Every row gives one point. Any point is a mix of the corners, with weights that add up to 1. It lies inside the corners' shape when no weight is negative. Say inside or outside, and name the corners with a negative weight.

Corners:
(1): [60 -7 13]
(2): [-47  36 -25]
(3): [  1 -13  17]
(4): [-12  15  45]
Points:
[-8 11 28] => inside
[34  6 11] => outside (3)
[-3  5 41] => outside (2)
[ 0  9 33] => inside
[ 30 -10  23] => outside (2)

Corners:
(1): [-12  11   3  -8  21  -4  37   5]
(2): [-18 -11 -36  60 -38  28 -29 -12]
(3): [ 21  12  33   7   4  25 -43 -19]
(4): [-15 -32  30 -13 -22 -28  33 -15]
(5): [ 40   8   1 -35  36 -19  19  17]
(6): [-22 -26   9  -7  24  -6  34   7]
(7): [  9  17  14   3 -23  25 -42 -40]
(8): [-13 -14 -12  22  -9  33  22   5]
(9): [ 21  -4  11 -17   8  -3  -6  39]
Points:
[ 4 -3  7  2  8  5  2  4] => outside (7)
[ -4 -17  32 -20   2 -15  15  -1] => outside (2, 5, 8)
[-1  2 -1 12 -7 10 -3 -5] => outside (6)
[ -2 -18  11  -1   6   1  14   5] => outside (1, 7)
[ -8  -9 -13  25 -13  21   1  -1] => inside
[ 3 -4  5  5  0 15  1  6] => inside
[16 -3  3 -8 11 -2 11 11] => outside (6, 7)
[-16 -24  14 -16   3 -14  48  -5] => outside (2, 3, 9)

Corners:
(1): [-12  -1   0  -9 -16   3   0  -4  15  -7   6]
(2): [-13   8  17  22  59   7  -7 -17  -3  20  -3]
(3): [ 24  30  13   4   6  -7  31 -18 -10  -3  -7]
(4): [  4 -17   7  -3  55  -6  -7  -2 -16 -17 -23]
(5): [-11 -33  23 -10 -11  -8  -5  -2   6   1  22]
(6): [-10  -1  11   1  -3  16  10   0  -3   7 -20]
(7): [ -7 -12   2  -2  10   4  -5   8  21  22  -1]
(8): [-15 -47  16 -20 -16   1 -12 -15  31   0  20]
(9): [ -3  12  25 -21 -25   3  -9 -11   3  -1   4]
(10): [ 22  60   5  15  -9  27  11 -27 -30   8 -12]
(11): [ 10  21  21   4 -28   9  -1  -4   0  -9  -6]
(12): [ -4 -10   3  -5 -17 -15  -9 -10  10   2 -12]
Points:
[-2  8 12  0 -9  8  5 -9  2  5 -2] => outside (4)
[-3 -5  9 -4  9  0 -4 -4  3  1 -6] => inside
[ 1 10 13  3 14  6  2 -6 -6  0 -7] => outside (8, 12)
[  2   9   8   1   3   5   2 -11   3   6  -5] => outside (5)

Corners:
(1): [ 21 -13  13  -6 -16 -28   7  -1   0 -11 -15  13  17 -27]
(2): [-21  18 -20  -7  20  27 -12  -3  -4  -9  13  16  -2   1]
(3): [-28   7   5   1  -5   0 -20 -19 -16  12 -18  21  21 -18]
(4): [-27 -18 -15  16  -6  39   8 -10  10  -6  27 -10  -8 -10]
(5): [ 20  12 -18  -4   4   0  24 -20 -14 -28 -18 -29  32 -31]
(6): [-43  -3   8 -14  -2  26  10   9   5  -8  17 -22  37  -1]
(7): [-60  -6  12 -31  37  13 -32  12   6  30  17 -17  -9  41]
(8): [ -3  -1  -3  -5  -3 -34 -10  29 -11  36 -19  23 -18  10]
(9): [-24  19  11 -13  16  19  12  15  12  12   9 -39  -5 -10]
(10): [ 16   4   0  34  -6  22  18 -13  -6 -28  13   1 -10   7]
(11): [  3   0  13   1   8  -4   0  -6  -9 -16  27   6  14 -25]
(12): [ 11  -5   0   1  -9  -5   0 -17 -11  44 -11  26  -5  -1]
(13): [  6   4   0  -2  -6  36   2   6 -16 -30   7  -5  26 -13]
(14): [  0   4   1  10 -48 -28  11 -29   4 -31   9 -28 -13  18]
(15): [  5  10   2 -12 -17 -16  19 -23 -31 -11 -28   6   2 -18]
Points:
[-12   3   5  -3  -1   4  -1  -3  -4   5   4  -1  -5  -3] => outside (5, 6)
[-17   8   1  -2  -3  13   4 -12  -3 -10   8 -15   8  -2] => outside (1, 8)
[-9  0 -2  1 -2 14  5 -3 -2  0  6 -6  3 -8] => inside
[  0  -1   0   4  -2  12   6  -1  -7   3  -7   1   0 -11] => outside (2, 6, 11, 14)
[ -3   3   2   3  -6   8   8  -8  -8 -12   3  -3   5  -5] => inside
[-15   4   6  -6   7  20  -2   0  -8 -12   8   2  15 -14] => outside (5, 8, 12, 14)
[-26   2   5 -11   8  12  -1   3   1   3   9 -16   7   5] => inside

Corners:
(1): [-12  22  24   3   5  -3   7   6  22  11  15 -33  -9  -9 -31 -32  -7  -4
  13   2]
(2): [ 22 -21 -22 -30  18   0  10  -9  -2  -2 -17 -16  -1  22 -17  46   6  25
 -25  -1]
(3): [  7   7   8  17   2 -20 -20  -8   7  33  11 -23  -5   5  -6  14 -21  12
   2  17]
(4): [  2  10   1  14  -6  20  14   0  26  33  21  -2 -14 -15  35 -14  -5 -11
  21   9]
(5): [ 13 -15  -6 -24   2   4   5  -5 -24   6  17  14 -13  -5  -2  17  25 -12
  22   9]
(6): [  8 -26  12  19  -2  40  -2  10  -1  21  13  -5   9  12  35 -19  -5 -19
  10   5]
(7): [ 28   2  -2  19 -17  34   5  12   3  38 -17  11  21 -21  28   6  19 -11
  11  21]
(8): [ 11 -11   6  -3   5  10 -30  15  22  25  20 -27 -27  18 -14   3 -10  12
  15   8]
(9): [ -6  -1  12   7  -7   7 -12   9 -23   9   3 -24  10 -11   9 -10  17  21
  30  29]
(10): [ 28  15   4  -3  -2   8  -5  -9  17  11   9 -13  -3  -6  24  -1  10 -27
  10 -23]
(11): [ -6   4  -4 -49  17  29  19 -14  -3  -1  -3  -9  18  18 -18  11 -21  40
 -22  -3]
(12): [  9  35  21  -5   3  14   1  -6   9  -7  -3 -17  -1  10   6   0  11 -10
   9  17]
(13): [-14  -4  42   3  12  30 -25 -18  28 -11  -5 -11 -26 -18 -31 -28 -11  25
  -3   3]
(14): [  9   1 -16  -2 -32  18   5 -24  20  37 -35  10   0  -4  20  -7  11  16
  14  20]
(15): [ 25   7 -13  30 -16  35  -2  20 -10   3  11  11   9  -5  11  -3  27   0
  -8  -2]
(16): [ 19 -26  17 -43  29  -8  -3 -16  11 -32   2   8   0  19   3  12 -19  29
  -7  19]
(17): [  2  -8   0 -26 -15  -2 -12  -8   6 -38  -1 -13  -5  -2   3  13  -5  -5
 -20   0]
(18): [  0  22 -32 -34   5   7  17  -2 -10  -6 -31   0   4   6  13   5 -26  15
 -17  -6]
(19): [  4  10  29  -6 -11 -13   1   6  34  34 -29   5  -2  -1   6   5  29   2
  -8 -10]
(20): [ 17 -10  35   9 -35   4   7   0   3  12  -9   4 -14 -19  10  -2  13  -8
  19  -1]
(21): [-18 -13  18 -60  33  17  13 -28  29 -38 -19 -10   8  29 -28  21 -32  31
  -4 -28]
Points:
[  2  -7  12 -18   5  19   0   2   8 -13 -11  -8   5   9  -3   2  -6  13
 -10  -2] => outside (3, 4, 5, 10, 14)
[  9   3   8  -2   2  14   5   1  -1  12  -3 -11   5   0  -4   4   6   2
   1  -3] => outside (4, 8, 14, 16, 17)
[ 4  2 15 -6 -1  7 -4 -1 13 12 -7 -7 -3  0  1 -1  6  8  2  3] => inside
[  4   9   6  -8   7  14   1  -2  18  21   1 -13   5   7  13  -6 -11   6
  11   7] => outside (2, 5, 13, 15, 17, 20)
[  0   7  13  19 -16   9 -12   5   9  22   2 -11 -13  -7   5 -15   5  -3
  11  12] => outside (2, 7, 10, 11, 16, 21)
[ 9 -2  6 -5 -3 11 -2  1  5 11 -4 -6 -2  1 -4  2  2  7 -3  8] => outside (4, 9, 10, 21)
[18  0  1  0 -7  5  4  3  4 24  4 -3 -7 -1  7  5  9 -4  9  7] => outside (9, 13, 17, 21)
[  4  -4  11 -10   7  18  -5  -7  15   1  -6 -11   3   8  -7   1  -3  15
  -4   1] => outside (4, 5, 18, 20)

Corners:
(1): [-28 -13 -39  -1 -17   7   0 -31   7  30  -9   9 -23  31  17  21  16 -32
 -35  27]
(2): [ -7 -17  15   9   7  19 -17  32 -21   1  -6  15 -32  29  18  -5   2  12
 -20  14]
(3): [-12  28   3  21 -20 -48  10  17  25 -22  25  11 -11 -36 -34  38   4  -3
 -25   8]
(4): [-13 -31 -24 -16   8  40  18   3  45 -23 -16 -22   8  58  38  -3   8  33
  20 -18]
(5): [-13   2 -17 -17  12 -14 -38 -34 -38  19   0  -1 -11 -26  10  30   8 -32
 -44  15]
(6): [ 13  42  18  27  11  -7  31  21  15 -10 -18  19 -28 -24  19   1 -23   1
  -4  -6]
(7): [-19  -7 -17  -6 -12 -21 -29  10  10  -2  43  34 -33 -24  28  36  -1  17
   7 -24]
(8): [ 20  29  23 -24  26 -32 -40   4 -19  -1  -4   4 -36 -11  -1  39 -27 -44
 -54 -38]
(9): [  2  16   6   1  32  21 -23 -15 -18  -5 -18   9  14  34  -6   6 -28  18
  -9 -47]
(10): [ -3   8  22   8   6 -11   5  26   3  24   5 -20  15  29  -5 -16  -6  12
 -15 -14]
(11): [  4   1  -7  27 -31  26 -27   6 -18   4  15 -18  12  23  33  27 -33 -31
 -38  -9]
(12): [-19   8  22  -9  24 -36   3  21 -57  12   9  12 -46 -12 -30  33 -38 -33
 -35 -19]
(13): [ 26   2 -20  33 -43 -21 -11 -41 -10   3  11  -5  24   1  16  35  18 -15
  16 -28]
(14): [ 21  21   9  11   0  -2 -34 -49  -6 -24  36  12  35  15 -24 -31  20  -8
 -36 -14]
(15): [ 44  38 -15   6 -11 -25  35 -17  60 -15 -19 -24 -21  -7 -23 -29 -13 -15
  12  33]
(16): [  4   7  16 -15 -16 -21  -3  34 -25  31  -7  -4 -16   2 -23 -24 -18  -7
 -33 -24]
(17): [ 31  15  -3  -5 -48  21  16 -19  12   3  -3 -13 -38  16  16   9 -13  27
 -19   7]
(18): [ 47  38   2   1  23 -16  51 -27 -31 -22  -8  33 -11  33 -21  17  -6  20
 -13  25]
(19): [ 52 -15 -10  36 -22 -18  21  16  43  49 -27  -1  -2 -25  -5 -11   1 -16
  19  -5]
(20): [ -6 -38 -16  23   4 -30 -31   1   3 -11 -13 -30  12 -13  30   1 -20   3
 -11  -9]
(21): [ 10  32 -25  38  22   5  33  -1 -42  43   4 -10  20  35 -26 -18  21 -16
 -19 -23]
Points:
[  7   1  -9   6  -6   3   0  -8   5   0  -4  -4   0  18   9   8  -2   3
  -4 -14] => inside
[-10  13   6  -2   8   9 -16  12 -15  11   3  -5  -8  20   6  -2 -18 -19
 -32 -16] => outside (3, 13, 17, 18, 19, 20)
[ 10  14  -5   0  -3  -8  17  -1   9  11  -7   1 -14   6  -3  11  -2   2
  -5  -8] => outside (2, 11, 14, 20)
[  2   7  -3  -1  -9  -6 -10  -2  -7  14   8   0 -12  10  -5   7  -2 -11
 -23 -14] => outside (6, 18, 20)
[ 11   7  -4   8  -3  -6   4  -3   3  -2  -2  -1  -7  13   3   4  -9   1
 -12  -6] => outside (5)
[  6   7   3  11   1  -7  -4   1  -4   7   5  -5   5  14  -2  -3  -3  -2
 -18 -10] => inside
